Each row is a point. The last column is the point's height on a tilted bowl or saddle (a function of degree 2), plus a little noise. Count its main directions that bend up, bend down and stay straight.
In the rows, 128 means zero.

Points:
[[ 69  80  99]
 [109  90  92]
 [155 130 108]
 [134 139 102]
 [152 122 106]
 [116 115  99]
 [ 72 100 106]
 [114 128 101]
 [113 109  98]
 [129  72  83]]
Directions: 1 up, 1 down, 0 straight

Points, 17 rows:
[[120 137 105 114]
 [101 138 122 115]
 [113 113 127 126]
 [142 133  87 103]
 [106 163 159 102]
 [189 151 150  90]
 [202 104 150  87]
 [165 133  94  99]
 [197 128 117  86]
 [129 149 109 111]
 [ 87 134 147 111]
 [147 143 114 113]
 [176 183 111  65]
 [109 161 145 107]
 [ 98 147 190  95]
 [120 132 144 126]
 [149 136  81  95]]
Directions: 0 up, 3 down, 0 straight

Points:
[[166 125 117 112 130]
 [127 134 135 164 136]
 [143 126 177 196 200]
 [141 126  95 134 125]
 [116 192 146 103 134]
 [141 111  93  93 148]
 [127 146 174 145 151]
 [113 157 135 121 130]
 [102 154 196 142 190]
 [219 116 113 127 184]
 [ 77 106 110 131 157]
 [131 194 162  87 126]
 [108  92  89 145 131]
 [131  96 136 112 145]
 [142 164 203  96 158]
 [106 127 184 131 174]
 [119 110 124 140 127]
 [172 131 119 158 142]
 [144 136 138  86 133]
 [139 115 144 153 133]
 [ 66 131 145 132 182]
 [150 129  77 164 147]
 [ 94 139 137 169 157]
 [102 144 136 136 139]
 [152 107 139 153 135]]
Directions: 3 up, 0 down, 1 straight

Points, 42 rows:
[[203 119 188 125  74 157  29]
 [119 111 119 145 112 125 122]
 [147 113 116 148 122 136 121]
 [126  68  87 203 114 116 103]
 [104 141 101 157 119 144 112]
 [151 159 139 170  91 125  99]
 [103 129 130 169 115 187  94]
 [135 158 141 140  94 175 102]
 [112 107 135 111 177  89  92]
 [128  97  85 101 117 126 110]
 [100 117 106 188 144  92 109]
 [103 132 109 111 188 136 109]
 [109  81 111 142  98  87 102]
 [141 139 136  68 124 149 120]
 [134  65  83 121  92 108  98]
 [116 139 118 140 123 104 119]
 [106 142  91 108 131 108 105]
 [156 195 171 154 110 144  84]
 [ 59 142 141 113  95 157 105]
 [117 121 120 128 143 169 117]
 [ 91  85 108 100 120  77  75]
 [179 119 124 172 130 133 109]
 [ 87 166 111 131 113 103 113]
 [160 154 165 148 126 125 102]
 [121 158  78 123 111 142 104]
 [ 88  71 166  37 112 165  75]
 [145 116 114  98 182 133 121]
 [147 127  97 134 121 113 111]
 [128  90 127  81  98 110 107]
 [116 120 109 156  93 130 116]
 [139  78 110 131 133 123 120]
 [131 132  96 155 110 169 104]
 [ 96  74 137 146 156 151  99]
 [145 136 128 179 143  99 119]
 [165 191 150 109 124 101  86]
 [101 158  98 194 136  93 106]
 [127 122 121 139 120 100 116]
 [155 117 130 169 139 169 113]
 [162 157 106 135 125 102 100]
 [121  82 123 170 125 179 105]
 [188  98 169 136 136 111  83]
 [144 108 163 201 157 109 119]]
Directions: 0 up, 3 down, 3 straight

Points, 74 rows:
[[143 147 156 139 174 145 106 123 125]
 [121 103 138 137 104 143 150  91  98]
 [117 107 184 118 110 114 136 140  92]
 [133 101 123 131  82 102  89 141  97]
 [146 128 124 131 152 161 100 109 119]
 [127 104 127  73 155 149 107 137 134]
 [147 164  78 121  66 138 164  97  91]
 [142 163 126 152 106  93 124 163  98]
 [107 108 139 190 128 107 165 157  91]
 [147 112  98 119 116 106 128 137 121]
 [139 164  83  79 150 112 113 130 129]
 [126  80 163 117 117  95  92  90  80]
 [129 163 136 159 136 135 171 135 120]
 [108 120  85 146 118  99 174 101  89]
 [126 117 157  97 116 128 101 143 108]
 [140 179 168 104 133 132 167 114 115]
 [158 175 140 131 148 121 143 138 112]
 [ 94 146 116 110 131  76 105 132 129]
 [172 154  90 132 114 153 107 145 105]
 [141 147  90 112 123 135  92 160 107]
 [ 82 107 126 112 100 135  77  93 102]
 [185 120 122 132 125 164 106 161 117]
 [ 93 120 101 112 145 200  85 131 121]
 [ 98 106 139 178 180 157 111 112 114]
 [114 101  98 157  89 101 119 126  94]
 [137 142 121 110 158  77 107 172 105]
 [146 147  86  80 147 210 124 114 116]
 [ 95  90 135 175 111  94 146 130  84]
 [142  43 126 143 111  91 163 164 110]
 [149 110 161 154 117 139  97  46  89]
 [113 112 141 107 123 157  88  77 108]
 [125  89 105 114  68 146 123 146 113]
 [100  71 117 133 107 154 111 131  96]
 [113 153 168 124 110 121 164 149 104]
 [126  84 112 198 182 167 116 151  72]
 [144 124 173 135 126 173  81 170 105]
 [107  80 124 155 151 114  81 115 111]
 [155 106 105 143 137  70 136 110 112]
 [ 93  76  89 116 121 138 156  92  90]
 [134 149  83 157 187 107 130 109 116]
 [137 134 141 123 148 122 141 143 112]
 [ 66 114  84  98 124 110 136  43 107]
 [130 116  92 119  89 109 105 157 108]
 [110 106 106 120 153 172 123 114 116]
 [175 134 135 117  84 137 133 134 127]
 [ 98  91 155 174 107 180 109 149  98]
 [151 151 169 105 128 119 131 124 112]
 [140 105 124 114 123 114 140 100 109]
 [125 108 142  72 187 131 152  96 106]
 [107 144 132 156 133 150  75 177  92]
 [ 30  82 101 179 135 101 120 155  67]
 [168 174 117 138 169  96 207 101  70]
 [124 115 168 106 108 101 163 135  94]
 [108  92  96 167 161 137 162 111  83]
 [102  94 120 124 124  67 109 137 118]
 [127 154 162 138 180 143 106 113 138]
 [157 137 177 120 104 104  90 161  92]
 [131 102  93  68  81 150 116 154 140]
 [192 103 108 204 216 137 131 107  56]
 [ 76 105  61 106 111 129 138 156 118]
 [145 107 167 140 132 138 171 125 109]
 [108 155 114 149 101 138 145 128 115]
 [ 85 132 156  80  85  89 180  83  54]
 [ 97 120  97 122 112 126  97 118 118]
 [155 145 131 183 142 162 135 131 133]
 [180 157 124 114 122 157 111  92 114]
 [100 125 118  77 131  70 104 141 140]
 [125 128 106 136 119 140 167 143 110]
 [147 115 153 185 153 131 111 123 122]
 [141 107 105 122  75 143 110 102  98]
 [131 153  71  60 116 112 136 192 112]
 [177  77 139 163 106  93  52 136  83]
 [100 196 162 170 155 105 104  85 198]
 [129 110 138 132 117  98 143 138 108]]
Directions: 2 up, 5 down, 1 straight

Points:
[[121 127 125 141  96 114 110 169 123]
 [127 118 140  83 191 140  96 147 179]
 [124 137 148  55 118  82  82 134 155]
 [123 186 181 168  61 165  68  83 173]
 [ 87  71 113 116  99 111  87 156 162]
 [115 147 172  86 160 171 110 177 190]
 [145 173 118  81 115 111 177  77 125]
 [124 142 131 131 178 155  85 140 147]
 [121 169 176 117 156 124 130 107 153]
 [126 129 149 204 169 100 126 169 129]
 [104 137  88  91 138 147 132 109 151]
 [154 118  85 163 104 167 107 139 144]
 [148 203 112 179  75 112 121 137 152]
 [205 129 141 109 100 142  68 100 177]
 [130 115  96 135 116 111 174 114 141]
 [156 144 119 102  99 131 152 130 138]
 [132 108 158 118  93 160 165 122 125]
 [140 128 118  73 128 117 124 172 162]
 [135 127 116 133  66 120 123 142 137]
 [137  93 132 143 156  88 116 120 145]
 [172 105 164 111 125 128 114 105 160]
 [159  86 115 117 171  86 121  91 172]
 [113 110  61 157 102 116 138 160 167]
 [ 96 132 112 154 127 152 143 128 142]
 [179 163 151  81  99 119 100 132 158]
 [124 136 138 112  91 104  55  84 151]
 [ 94 113 107 126 135 143 134  64 147]
 [105 160 182 104  96 180  37 133 167]
 [114 116 106  99 167 140 121 192 173]
 [106 187 140 141 163  53 179 137 155]
 [153 180 138 121  64 142 132 126 138]
 [196 148 147 120  82 128 132 126 159]
 [126  94 130 114 105 142 136 138 144]
 [ 82 110 105 178 189 138  69  98 178]
 [158  92 132 136 160  98 140 157 151]
 [130 126 143 126 129 134  93 112 137]
 [166  82  82 132  88 128 113 114 165]
 [127 140 149 152 162  72  89 117 125]
 [180 107 125 148 127 112 141 112 148]
 [129 180 138 109 119 138 139 106 133]
 [124 121 134 139 109 103  97 139 120]
 [113 148 157 124 131 132 179 158 146]
 [100 107 162 148 143 134  73 147 134]
 [131  86 154 118  97 132 108 111 150]
 [142 104 145 136 155  83 148 119 149]
 [114 123 152 110 123 163 129 147 146]
 [135 147 135 178 152 101  70 132 107]
 [ 74  97 100 131  82  84 112  63 187]
 [107 161 129 135 140  96 206  72 128]
 [169 112 159  97 117 106 119 136 157]
 [ 92 124 126 112 124 142 132 119 140]
 [ 89 139 154  65 110 100 116 122 150]
 [138 135 107 148 122 108 144 195 145]
 [150 158 139 126 119 160 144 111 132]
 [140  99 201 133 146 171 119 106 170]
 [118 126 143 145 150 139 170  89 130]
 [143  95 136 102 115  92 128 104 156]
 [117 157  76  48 135 106 107 138 174]
 [ 94 114 154 135 118  99 173  88 132]
 [ 55 123 103 184 137 172 170 185 212]
 [139 103 148 147 125 145 107 138 136]
 [ 79 132  97 122 163 104 155 156 170]
 [173 131 131 107 118 110 108 118 145]
 [ 50 120 121  68 136 138 143 134 187]
 [161  71 144 157 140 130 119 128 151]
 [ 97 118 108 113 112 154 143 164 158]
 [138 125 119 105 191 125 101 110 161]
 [ 99 140 152 153 107 143 163 115 125]
 [139 148 131 124 165 115 187 115 143]
 [123 148 196 146 108 105  60 105 139]
 [167 127 143 109 111 101 112 134 142]]
Directions: 6 up, 1 down, 1 straight

Points:
[[153 165 132 128 162  61 134 149 141]
 [117 113 122 187 122 121 120 190 179]
 [148  75 113 172 139 103 123 103 154]
 [169 122 152 107  97 111 150  83 132]
 [138 123 159  99  72 148 135 100 130]
 [149 117 193  95 165 156 129 119  94]
 [121  96 100  97 167 189 129 105 120]
 [150  89 170 137  84 100 130 141 132]
 [117  84 150 143  99  51 129 104 183]
 [107 128 178  84 121 107 125 139 143]
 [126  99 120 153 136 139 103 144 135]
 [138 145 136 101  89  57 138 108 160]
 [150 167 143 138 108  75 118 118 154]
 [135 145 106  89 116 126 175 146 116]
 [ 63  78 125 176 131  76  94  81 239]
 [ 82 113 160 194 141 116 104 174 211]
 [105 136 130 147 137 164 133 128 139]
 [124 147  98 137 109 144 141 187 126]
 [227 116 130  92 148 125 143 155 119]
 [165 136 122 151 146 116 103 107 144]
 [167 150 155 124 124 104 119 138 140]
 [104 153  61 105  96 145 130 157 116]
 [113 113 136 169  63 169 142 106 161]
 [146 102 169 103 139  67 163 103 139]
 [130 109 141  84 153 105 109 114 131]
 [118  91 121 125 144 151 170 127  98]
 [127 152 110 132 144 124 143 153 118]
 [ 63 158 173 110 138 146 168 127 186]
 [143 126  61 144 154 126 117 113 136]
 [175 140 129 127 134 191 116 119 154]
 [110 173  96 160 143 181 114 122 177]
 [102 170 194  85 112 115 157 141 173]
 [121 141 147 122 138 112 170 157 118]
 [142 111 126 118 155 139 128 115 108]
 [116 184 133  92 138 160 106 164 160]
 [117 100 100 141 115 131 158 110 126]
 [139 117 189 125  80 158 149 136 113]
 [149  99 133  92 170  86 136 127 111]
 [101 171 115  98 123  93  88 116 157]
 [145  92 204 189 156 153 148 102 144]
 [132 144 112 127 211 135 153 141 110]
 [ 90 114 170 130 175 129 139  98 156]
 [ 65 157  89 167 189 119 146 106 162]
 [ 99  67  68 124 116 155 115 102 146]
 [129 165 118 144 162 108 130 144 129]
 [178 134 131 112 145  76 153 105 141]
 [126 135 132 156 206 110 101 122 131]
 [144 143 133  75 101 136 125 134 133]
 [192 151 128  75 122 115 123 121 156]
 [146 160 151 159 180 148 120 151 147]
 [ 83 145  95 133  98 166 114 189 134]
 [152  76 121 117 120 133 145 101 105]
 [138 115 105 171 118 157 158 146 144]
 [154  94 125 114 178 104 217 135 106]
 [ 81 177 153 133 132 107 126 128 163]
 [124  97 155 131 139 120 144  94 126]
 [122 168 175  91 118 101 127 150 156]
 [ 93 131 113  95 120 163  82 152 146]
 [ 93 138 134 141 190 133 139 170 119]
 [147 168  93 143 153 172  89 134 173]
 [146 159 170 147 143 121 149 123 144]
 [ 82 103 108  97 131 160 169  96 147]
 [117 152  94  78 103 135 127 126 140]
 [143 142 166 114  99 178 137 145 132]
 [130  83 145 100  78 148 154 194  79]]
Directions: 5 up, 1 down, 2 straight

Points, 62 rows:
[[113 148 147 110 131 136 104 127 107]
 [173 137 162  98 142 168 133 152 140]
 [150 112 119 148 130 200 137  91 136]
 [153 121  92 128 157 142 152 117 151]
 [147 146 150 122 168 131 171 155 143]
 [113 142  91 143 108 145 141  85 127]
 [184 171 155 141  80 167 101 104 141]
 [145  89 107 182  80 140 108 122 177]
 [117 163  80 123 133 136 161 150 162]
 [145 140 157 106  63 165 135  88 150]
 [116 118  60 142 113  91 110  79 159]
 [114 121 192 142 116 117 114 140 107]
 [150 165 139  80 131 128 201 151 175]
 [145  79 118 105 159 151  96 100 148]
 [136 142 113 142 129  68 168 146 170]
 [175 103 115 126  51 171 197 166 151]
 [117 130 135  81 129 138 150 165 145]
 [105 154 136 133 131  76  98 128 124]
 [105 161 121 164 185 123 110 144 142]
 [135  89 115 136 129 105 115 110 152]
 [157  71 112 114 114 163  99 129 161]
 [ 94 117 130 118 150 225 124 129 146]
 [130  68  95 104 112  88  54 203 134]
 [113 154 118 109  89 144 138 144 142]
 [186  92 102 138 137 163 164 133 150]
 [176 170 113 141  88 175  87 125 124]
 [ 91 157 116 129 157 147 101 168 113]
 [123 131 145 117  95  83 111 137 135]
 [164 125 172 153 123 136 157 128 126]
 [139 157 123 199 136 125  77 151 162]
 [156  96  94 116  86 197 183 138 158]
 [145  87 152 137 159 141 143 141 152]
 [125  73  83 155  93 129 110  96 170]
 [133 159 100 111 130 140 150 100 135]
 [142  30 143 120 127 113 108 112 177]
 [ 88 155 159 156 150 158 181 118 120]
 [108 108 136 168  48 141 170 117 167]
 [183 131 132  77 136 119 118 132 120]
 [150 133 133  85 112 150 123 118 131]
 [ 81  92 100 159  88 124 142 153 205]
 [ 87 124 189 153 118 159 136 139 109]
 [165 152 143 143 100 144  74 126 132]
 [134 118 130 129 117 138 130 153 140]
 [ 96 115 113 114  85 143  99 128 141]
 [122 104 109 109  61 128 187 144 196]
 [123 129  76 133 119 123 114 143 150]
 [105 142 102 122  88  86 170 134 195]
 [141 166 128  91  63 131 133 198 132]
 [170 143 134 117 131 125 113 148 121]
 [133 103 159 150 125 161 110 153 144]
 [115 119  68 117 139 137 143 143 162]
 [ 58 145 138 101 140 133  94  91  72]
 [134  81 125 153 126 176 183 190 190]
 [115 135 145  94 144 130 101 130 106]
 [ 76 150 139 162 105  96  90 113 130]
 [135 139 177 106 116 129 122 128 121]
 [ 71  91 149 161  59  89  99 106 188]
 [117 172 150 111 116 127 117 134 113]
 [151 136 158 117 101 109 157  89 149]
 [159 112  99 102 137 202  85 153 144]
 [133 101 142 136 145 140 103 107 140]
 [133  97 150  95 134 126  94  91 129]]
Directions: 4 up, 3 down, 1 straight
